Rows are points. The points of each table are mixes of a few directions, plus a little noise. Count the directions of each table, and those that both share. Where both have some left over, give the other angles between the two spaces (their principal angles), to ten degrees, smallest first.

First:
[[-0.58 -0.28  0.05]
 [ 0.76  0.39 -0.06]
 [-0.77 -0.39  0.08]
 [-0.02 -0.01  0.00]
 [ 0.00 -0.01 -0.01]
 [ 0.61  0.29 -0.05]]
Second:
[[-0.65  0.49  0.24]
 [ 0.36  0.48  0.05]
 [ 0.16 -0.55 -0.15]
 [ 0.13 -0.40 -0.15]]
Directions: first 1, second 2, shared 1

First:
[[-0.07  0.12  0.13  0.23  0.06  0.22]
 [-0.22  0.30  0.33  0.61  0.19  0.56]
 [ 0.39 -0.56 -0.59 -1.06 -0.30 -1.00]
 [-0.07  0.10  0.10  0.18  0.05  0.17]
 [ 0.19 -0.26 -0.29 -0.53 -0.14 -0.49]
 [-0.14  0.23  0.24  0.43  0.14  0.42]
 [-0.06  0.08  0.09  0.14  0.05  0.14]]
Second:
[[ 0.36 -0.02 -0.15  0.11 -0.07 -0.25]
 [ 0.06  0.23  0.16  0.52  0.07  0.26]
 [-1.17  0.09  0.54 -0.10  0.31  0.88]
 [ 0.06  0.18  0.12  0.42  0.07  0.23]
 [ 0.63 -0.20 -0.37 -0.20 -0.22 -0.61]
 [-0.31 -0.05  0.08 -0.21  0.04  0.10]
 [ 0.30 -0.29 -0.35 -0.52 -0.19 -0.60]]
Directions: first 1, second 2, shared 1

First, 7 rows:
[[-0.23 -0.67  0.05  0.26  0.55 -0.13  0.15 -0.84 -0.25]
 [-0.09 -0.20  0.03  0.07  0.14 -0.03  0.08 -0.25 -0.09]
 [ 0.14  0.37 -0.04 -0.16 -0.32  0.07 -0.09  0.46  0.15]
 [-0.08 -0.23  0.03  0.10  0.16 -0.07  0.06 -0.27 -0.07]
 [ 0.42  1.19 -0.11 -0.50 -0.96  0.19 -0.23  1.48  0.46]
 [-0.04 -0.11 -0.01  0.07  0.08 -0.03  0.01 -0.14 -0.05]
 [-0.12 -0.37  0.03  0.15  0.30 -0.07  0.09 -0.46 -0.12]]
Second, 8 rows:
[[-0.17 -0.10  0.27  0.02 -0.04  0.33  0.12  0.55 -0.77]
 [-0.22 -0.06  0.24 -0.01  0.08  0.54 -0.25  0.67 -0.58]
 [ 0.03  0.14 -0.15 -0.11  0.11 -0.18 -0.62 -0.30  0.52]
 [-0.22  0.01  0.25 -0.19 -0.13 -0.43 -0.06 -0.57 -0.28]
 [ 0.15 -0.03 -0.09  0.11  0.00  0.12  0.49 -0.05  0.35]
 [ 0.28  0.04 -0.48  0.00 -0.30 -1.34 -0.16 -1.06  0.12]
 [-0.08  0.09  0.13 -0.05  0.26  0.66 -0.04  0.23  0.64]
 [ 0.26 -0.11 -0.18  0.27  0.03  0.35  0.49  0.54  0.00]]
Directions: first 1, second 4, shared 0; angles 60

First:
[[-0.26 -0.11 -0.25 -0.10 -0.25  0.27  0.70  0.56 -0.93  0.00 -0.64 -0.21]
 [ 0.07  0.24  0.24  0.37 -0.49  0.16  0.06 -0.14  0.52  0.07  0.05  0.11]
 [ 0.19  0.06  0.18  0.45 -0.42  0.24  0.28  0.35  0.32 -0.05 -0.47 -0.13]
 [ 0.32  0.60  0.40  0.03 -0.67 -0.22 -0.62  0.03  0.77 -0.34  0.23  0.15]
 [ 0.21  0.23  0.38 -0.11  0.02  0.13 -0.73 -0.07  0.84  0.21  0.13  0.29]
 [-0.41 -0.19 -0.20 -0.44  0.70 -0.05 -0.19 -0.69 -0.27  0.44  0.65  0.28]
 [-0.25 -0.47 -0.50 -0.54  0.95 -0.41 -0.04 -0.27 -0.86 -0.04  0.36 -0.07]
 [-0.03 -0.33 -0.14  0.04  0.39  0.11  0.17  0.09 -0.21  0.14 -0.21 -0.10]
 [ 0.15 -0.07 -0.14  0.28 -0.20 -0.24  0.33  0.15 -0.15 -0.40 -0.11 -0.27]]
Second (11 x 12):
[[ 0.42 -0.55 -0.05 -0.35 -0.33 -0.32 -0.53 -0.10 -0.05 -0.22 -0.08 -0.07]
 [-0.55  0.83  0.02  0.41  0.52  0.39  0.78  0.14  0.10  0.28  0.10  0.09]
 [-0.52  0.57  0.11  0.48  0.33  0.43  0.57  0.12  0.01  0.29  0.10  0.08]
 [ 0.35 -0.45 -0.05 -0.29 -0.27 -0.27 -0.44 -0.08 -0.04 -0.19 -0.06 -0.05]
 [ 0.42 -0.75  0.04 -0.27 -0.48 -0.26 -0.68 -0.11 -0.12 -0.20 -0.07 -0.07]
 [ 0.02  0.06 -0.04 -0.05  0.04 -0.04  0.04  0.00  0.03 -0.02 -0.01  0.00]
 [-0.38  1.05 -0.19  0.09  0.69  0.12  0.90  0.12  0.23  0.14  0.05  0.08]
 [ 0.52 -0.80 -0.01 -0.38 -0.49 -0.36 -0.75 -0.13 -0.10 -0.26 -0.09 -0.09]
 [-0.23  0.78 -0.18 -0.01  0.52  0.02  0.65  0.08  0.19  0.06  0.02  0.06]
 [ 0.45 -0.99  0.12 -0.21 -0.64 -0.22 -0.87 -0.13 -0.19 -0.19 -0.06 -0.09]
 [-0.50  0.26  0.23  0.59  0.12  0.51  0.33  0.10 -0.09  0.31  0.11  0.06]]
Directions: first 5, second 2, shared 0; angles 40, 80

First (9 x 18):
[[ 0.24  0.18  0.12 -0.17  0.14  0.02 -0.12 -0.68 -0.33  0.24 -0.08 -0.25
  -0.13  0.30 -0.28  0.06 -0.05  0.00]
 [-0.11 -0.05  0.06 -0.01 -0.20  0.51 -0.09  0.41  0.76 -0.14  0.18  0.24
   0.21  0.00  0.40  0.20 -0.13 -0.23]
 [ 0.35  0.02  0.07  0.37 -0.14  0.60 -0.27 -0.58 -0.20  0.10  0.02 -0.07
   0.23  0.22  0.13  0.74 -0.19 -0.38]
 [ 0.08 -0.04 -0.04  0.19 -0.02  0.01 -0.01 -0.11 -0.24  0.00 -0.03 -0.02
   0.04 -0.03 -0.01  0.15  0.00 -0.04]
 [-0.40 -0.44 -0.50  0.64  0.00 -1.08  0.54  0.97 -0.82 -0.39 -0.19  0.18
  -0.05 -0.88 -0.04 -0.48  0.42  0.43]
 [-0.11  0.35  0.42 -1.01  0.01  0.71 -0.27  0.07  1.57  0.15  0.29  0.09
  -0.05  0.57  0.20 -0.22 -0.28 -0.15]
 [-0.17 -0.43 -0.36  0.87 -0.29 -0.07  0.20  0.78 -0.27 -0.40  0.00  0.32
   0.32 -0.63  0.41  0.32  0.13 -0.11]
 [ 0.00  0.30  0.18 -0.76  0.35 -0.46  0.03 -0.44 -0.06  0.28 -0.09 -0.30
  -0.41  0.32 -0.52 -0.66  0.06  0.36]
 [ 0.12  0.10  0.04 -0.12  0.16 -0.23  0.00 -0.43 -0.41  0.15 -0.10 -0.20
  -0.16  0.13 -0.29 -0.11  0.04  0.12]]
Second, 8 rows:
[[ 0.09 -0.05 -0.08  0.24  0.02 -0.16  0.04 -0.17 -0.48  0.01 -0.09 -0.08
   0.00 -0.08 -0.10  0.09  0.06  0.03]
 [-0.30  0.18  0.28 -0.82 -0.08  0.56 -0.12  0.59  1.63 -0.04  0.31  0.26
   0.02  0.27  0.35 -0.32 -0.19 -0.09]
 [ 0.13 -0.08 -0.12  0.36  0.03 -0.25  0.05 -0.26 -0.71  0.02 -0.13 -0.11
  -0.01 -0.12 -0.15  0.14  0.09  0.04]
 [ 0.12 -0.07 -0.12  0.33  0.03 -0.23  0.05 -0.24 -0.66  0.02 -0.12 -0.10
  -0.01 -0.11 -0.14  0.13  0.08  0.04]
 [-0.29  0.18  0.28 -0.81 -0.08  0.56 -0.12  0.58  1.62 -0.04  0.31  0.26
   0.02  0.27  0.35 -0.32 -0.19 -0.09]
 [ 0.17 -0.10 -0.16  0.46  0.04 -0.32  0.07 -0.33 -0.92  0.02 -0.17 -0.15
  -0.01 -0.15 -0.20  0.18  0.11  0.05]
 [ 0.28 -0.17 -0.27  0.77  0.07 -0.53  0.11 -0.55 -1.54  0.04 -0.29 -0.24
  -0.02 -0.26 -0.33  0.30  0.18  0.09]
 [-0.19  0.12  0.18 -0.53 -0.05  0.36 -0.08  0.38  1.06 -0.03  0.20  0.17
   0.01  0.18  0.23 -0.21 -0.13 -0.06]]
Directions: first 3, second 1, shared 1

First, 11 rows:
[[ 0.81 -0.32 -0.15 -0.43 -0.82 -0.74  0.17  0.28 -0.07  0.52  0.17  0.17
  -0.26  0.14 -0.58 -0.48  0.31 -0.67  0.85  0.46  0.67 -0.07 -0.81 -0.57]
 [-0.37 -0.65  0.99  0.11  0.52 -0.20 -0.25  0.90 -0.61 -0.58 -0.23  0.90
   0.30  0.57  0.05 -0.01  0.96  0.98  1.12 -0.06  0.25  0.30  0.14 -0.56]
 [ 0.11  0.03 -0.59 -0.17 -0.01 -0.01  0.37 -0.28  0.39  0.41  0.31 -0.08
  -0.21 -0.14 -0.16 -0.28 -0.40 -0.73 -0.12  0.25 -0.05 -0.11  0.10 -0.08]
 [-0.01  0.20 -0.01  0.07 -0.06  0.11 -0.11 -0.15  0.01 -0.05 -0.06 -0.24
   0.04 -0.10  0.11  0.16 -0.12  0.10 -0.34 -0.15 -0.12 -0.02 -0.02  0.25]
 [-0.52  0.39 -0.16  0.30  0.48  0.61 -0.05 -0.44  0.23 -0.22 -0.03 -0.35
   0.11 -0.24  0.41  0.36 -0.47  0.24 -0.91 -0.31 -0.58 -0.02  0.59  0.53]
 [-0.24 -0.20  0.18  0.06  0.35  0.05  0.02  0.20 -0.06 -0.13  0.01  0.33
   0.07  0.17  0.05 -0.05  0.18  0.21  0.26  0.01 -0.03  0.08  0.25 -0.18]
 [-0.17 -0.01  0.05  0.07  0.20  0.10  0.01  0.03  0.00 -0.09  0.00  0.07
   0.06  0.02  0.08  0.06  0.00  0.15 -0.02 -0.05 -0.11  0.02  0.16  0.02]
 [ 0.26  0.25  0.52  0.13 -0.54 -0.10 -0.54  0.11 -0.46 -0.31 -0.41 -0.35
   0.13 -0.02  0.16  0.42  0.29  0.65 -0.21 -0.39  0.13  0.06 -0.53  0.34]
 [ 0.43  0.46 -0.67 -0.13 -0.54  0.01  0.15 -0.60  0.38  0.45  0.12 -0.68
  -0.24 -0.39 -0.09  0.00 -0.61 -0.73 -0.70  0.05 -0.07 -0.20 -0.26  0.36]
 [ 0.27 -0.35 -0.29 -0.28 -0.11 -0.36  0.37  0.16  0.18  0.40  0.32  0.36
  -0.21  0.12 -0.42 -0.50  0.08 -0.67  0.66  0.47  0.31 -0.04 -0.14 -0.53]
 [-0.52  0.28  0.12  0.29  0.49  0.52 -0.17 -0.22  0.05 -0.35 -0.13 -0.16
   0.18 -0.11  0.39  0.35 -0.20  0.46 -0.63 -0.34 -0.46  0.03  0.51  0.42]]
Second:
[[-0.08 -0.26 -0.55  0.56  0.31 -0.21 -0.20 -0.21  0.46 -0.13 -0.32 -0.40
   0.11 -1.52 -0.09 -0.08 -0.22  0.11  0.14 -0.33 -0.31  0.21 -0.78 -0.35]
 [ 0.18 -0.34  0.09 -0.04 -0.23 -0.34 -0.89  0.25  0.12 -0.30  0.27  0.49
   0.37  0.09 -0.18  0.57  0.00  0.18 -0.05 -0.23  0.41 -0.15 -0.19  0.33]
 [-0.35  0.42  0.28  0.33 -0.27  0.61  0.71 -0.13 -0.32 -0.03 -0.34 -0.95
  -0.55  0.91 -0.15 -0.48 -0.02 -0.84 -0.09  0.15  0.01  0.48  0.42  0.62]
 [ 0.14  0.04  0.13  0.09 -0.15  0.06  0.12  0.01 -0.03 -0.15 -0.24 -0.23
   0.08 -0.06 -0.26 -0.34 -0.01 -0.44  0.02 -0.11 -0.06  0.04  0.03 -0.05]
 [ 0.29  0.28  0.23 -0.33 -0.12  0.06  0.58 -0.11 -0.04  0.04 -0.34 -0.12
   0.18 -0.07 -0.23 -0.65  0.07 -0.44 -0.04  0.08 -0.30 -0.20  0.14 -0.55]
 [-0.01  0.28  0.02  0.43 -0.28  0.35 -0.38 -0.10 -0.38 -0.06 -0.03 -0.59
  -0.33  0.15  0.39  0.47 -0.15  0.26 -0.47 -0.29  0.06  0.19  0.08  0.91]
 [ 0.18  0.49  0.24 -0.89 -0.54 -0.45 -0.18 -0.33  0.46 -0.04 -0.11  0.21
   0.65  0.14 -0.18  0.52  0.02  0.33 -0.70  0.10  0.05 -0.50 -0.62 -0.13]
 [-0.22  0.23 -0.08 -0.16 -0.09 -0.09  0.07 -0.24  0.26  0.06 -0.07 -0.18
   0.03  0.01  0.03  0.26 -0.05  0.18 -0.26  0.11 -0.01  0.02 -0.36  0.08]
 [-0.19 -0.31 -0.13  0.52  0.75  0.70  0.58  0.41 -0.92  0.47  0.48  0.19
  -0.98  0.58  0.71 -0.49  0.15  0.10  0.72  0.25 -0.11  0.32  1.31  0.06]
 [-0.15 -0.45 -0.15 -0.32  0.30 -0.44 -0.24  0.20  0.37  0.06  0.41  0.85
   0.24  0.03 -0.09  0.28  0.11  0.32  0.36  0.24  0.24 -0.15 -0.17 -0.39]
 [ 0.22 -0.39 -0.08 -0.19  0.31 -0.24 -0.16  0.25  0.01  0.08  0.29  0.73
   0.19 -0.26  0.04 -0.06  0.11  0.25  0.36  0.03  0.00 -0.25  0.15 -0.53]]
Directions: first 3, second 6, shared 1; angles 60, 60

First, 11 rows:
[[-0.06 -0.09 -0.14  0.03  0.04 -0.07  0.33  0.00 -0.04  0.11  0.18 -0.13
  -0.03 -0.23 -0.34 -0.16 -0.03  0.09 -0.04 -0.03  0.20  0.19 -0.10 -0.19
  -0.03 -0.31  0.03  0.09 -0.03 -0.02  0.18 -0.20]
 [ 0.43 -0.14 -0.10  0.02 -0.66 -1.11 -0.39  0.87  0.26  0.31 -0.14  0.14
   0.02  0.27  0.22 -0.24 -0.11  0.48 -0.06 -0.02 -0.09 -0.13  0.04  0.40
  -0.07  0.63  0.03 -0.26  0.37  0.34 -0.02  0.22]
 [ 0.00  0.29  0.37 -0.06  0.25  0.58 -0.65 -0.35 -0.01 -0.46 -0.42  0.25
   0.04  0.47  0.78  0.46  0.09 -0.38  0.15  0.08 -0.33 -0.40  0.23  0.24
   0.15  0.48 -0.20 -0.07 -0.02 -0.08 -0.51  0.45]
 [ 0.26  0.15  0.27 -0.06 -0.52 -0.37 -0.78  0.43  0.16 -0.09 -0.34  0.39
   0.06  0.62  0.75  0.24  0.07  0.07  0.00  0.01 -0.54 -0.45  0.24  0.58
   0.01  0.89  0.00 -0.30  0.23  0.18 -0.24  0.50]
 [-0.28  0.01 -0.05  0.04  0.73  0.68  0.44 -0.66 -0.19 -0.17  0.13 -0.27
  -0.04 -0.38 -0.32  0.00 -0.05 -0.29  0.09  0.03  0.40  0.24 -0.13 -0.50
   0.05 -0.65 -0.13  0.29 -0.26 -0.24 -0.08 -0.27]
 [ 0.58 -0.27 -0.27  0.15 -0.13 -1.41 -0.39  0.84  0.29  0.37 -0.33 -0.13
  -0.03  0.04  0.21 -0.55 -0.44  0.62  0.12  0.08  0.60  0.08 -0.07  0.08
  -0.03  0.44 -0.37 -0.14  0.47  0.45 -0.47  0.20]
 [-0.26 -0.01 -0.12  0.08  1.12  0.70  0.48 -0.81 -0.18 -0.23  0.01 -0.43
  -0.06 -0.52 -0.34 -0.08 -0.20 -0.30  0.21  0.08  0.78  0.35 -0.18 -0.71
   0.11 -0.83 -0.37  0.36 -0.27 -0.23 -0.36 -0.27]
 [-0.60  0.25  0.25 -0.14  0.09  1.39  0.50 -0.81 -0.29 -0.30  0.37  0.11
   0.02 -0.10 -0.28  0.49  0.44 -0.59 -0.15 -0.07 -0.58 -0.03  0.04 -0.12
   0.00 -0.53  0.39  0.16 -0.49 -0.44  0.55 -0.25]
 [-0.03 -0.28 -0.36  0.06 -0.13 -0.42  0.67  0.23 -0.04  0.41  0.39 -0.28
  -0.03 -0.50 -0.78 -0.45 -0.09  0.31 -0.12 -0.06  0.38  0.43 -0.23 -0.27
  -0.14 -0.57  0.16  0.10  0.00  0.05  0.48 -0.46]
 [ 0.30 -0.17 -0.14 -0.01 -0.90 -1.01 -0.15  0.87  0.20  0.42  0.08  0.18
   0.03  0.18 -0.04 -0.27  0.00  0.48 -0.19 -0.07 -0.27 -0.05  0.02  0.43
  -0.14  0.46  0.23 -0.27  0.27  0.30  0.36  0.05]
 [-0.34  0.26  0.31 -0.09  0.11  1.02 -0.01 -0.60 -0.17 -0.37  0.04  0.20
   0.04  0.16  0.16  0.50  0.30 -0.49 -0.04 -0.02 -0.54 -0.21  0.12  0.06
   0.06 -0.07  0.17  0.05 -0.28 -0.28  0.11  0.07]]
Second (10 x 32):
[[ 0.48  1.09 -0.10 -0.13 -0.41  0.06  0.26 -0.24 -0.32 -0.37 -0.56  0.44
   0.27 -0.73  0.14 -0.36  0.06  0.39  0.04 -0.24 -0.14  0.58 -0.16 -0.01
  -0.22  0.23  0.24 -0.36  0.30  0.19 -0.15 -0.32]
 [ 0.63  0.74 -0.30 -0.22  0.59  0.51  0.07  0.04  0.02  0.56 -0.08  0.32
   0.11  0.31  0.71  0.83 -0.03 -0.88  0.32 -0.59 -0.32  0.69  0.14  0.04
  -0.03 -0.21 -0.16 -0.47  0.20  0.20 -0.28  0.09]
 [ 0.21  0.27 -0.09 -0.08 -0.04 -0.01  0.07 -0.02 -0.05  0.00 -0.13  0.06
   0.05 -0.05  0.05 -0.01  0.01 -0.01  0.04 -0.09 -0.04  0.15  0.02  0.03
  -0.05  0.01  0.06 -0.08  0.08  0.06  0.02 -0.02]
 [ 0.89  0.60 -0.50 -0.41  0.51  0.16  0.11  0.18  0.12  0.76 -0.06  0.02
   0.00  0.65  0.52  0.83 -0.05 -0.92  0.36 -0.53 -0.21  0.50  0.34  0.24
  -0.01 -0.35  0.05 -0.22  0.18  0.21  0.16  0.27]
 [-1.38 -1.77  0.57  0.54 -0.04 -0.21 -0.39  0.10  0.23 -0.31  0.68 -0.52
  -0.31  0.18 -0.66 -0.38 -0.02  0.46 -0.39  0.78  0.35 -1.12 -0.14 -0.20
   0.25  0.07 -0.29  0.63 -0.50 -0.42  0.03  0.09]
 [-1.05 -0.46  0.60  0.57 -0.07  0.38 -0.18 -0.23 -0.15 -0.61  0.16  0.26
   0.07 -0.69 -0.09 -0.39  0.05  0.51 -0.29  0.30  0.02 -0.20 -0.46 -0.41
   0.04  0.33 -0.38 -0.10 -0.15 -0.21 -0.68 -0.35]
 [ 0.23  0.07 -0.14 -0.13  0.04 -0.09  0.04  0.08  0.05  0.17 -0.01 -0.08
  -0.04  0.19  0.01  0.11 -0.01 -0.15  0.07 -0.06 -0.01  0.02  0.11  0.10
   0.00 -0.09  0.09  0.04  0.03  0.05  0.17  0.10]
 [-0.14 -0.89 -0.05 -0.11 -0.40 -0.81 -0.05  0.22  0.21 -0.01  0.21 -0.69
  -0.28  0.46 -0.73 -0.43 -0.04  0.41 -0.15  0.51  0.36 -0.82  0.24  0.25
   0.10 -0.10  0.34  0.70 -0.23 -0.13  0.80  0.27]
 [ 0.40  0.01 -0.26 -0.26  0.04 -0.25  0.06  0.15  0.12  0.31  0.01 -0.24
  -0.09  0.42 -0.05  0.16 -0.03 -0.23  0.12 -0.07  0.03 -0.05  0.25  0.20
   0.02 -0.18  0.17  0.15  0.02  0.06  0.39  0.22]
 [-0.29  0.34  0.26  0.23 -0.21  0.26  0.03 -0.24 -0.24 -0.51 -0.20  0.39
   0.19 -0.74  0.07 -0.36  0.05  0.43 -0.13  0.00 -0.07  0.23 -0.33 -0.23
  -0.10  0.29 -0.10 -0.27  0.08 -0.01 -0.47 -0.35]]
Directions: first 3, second 3, shared 0; angles 50, 80, 90
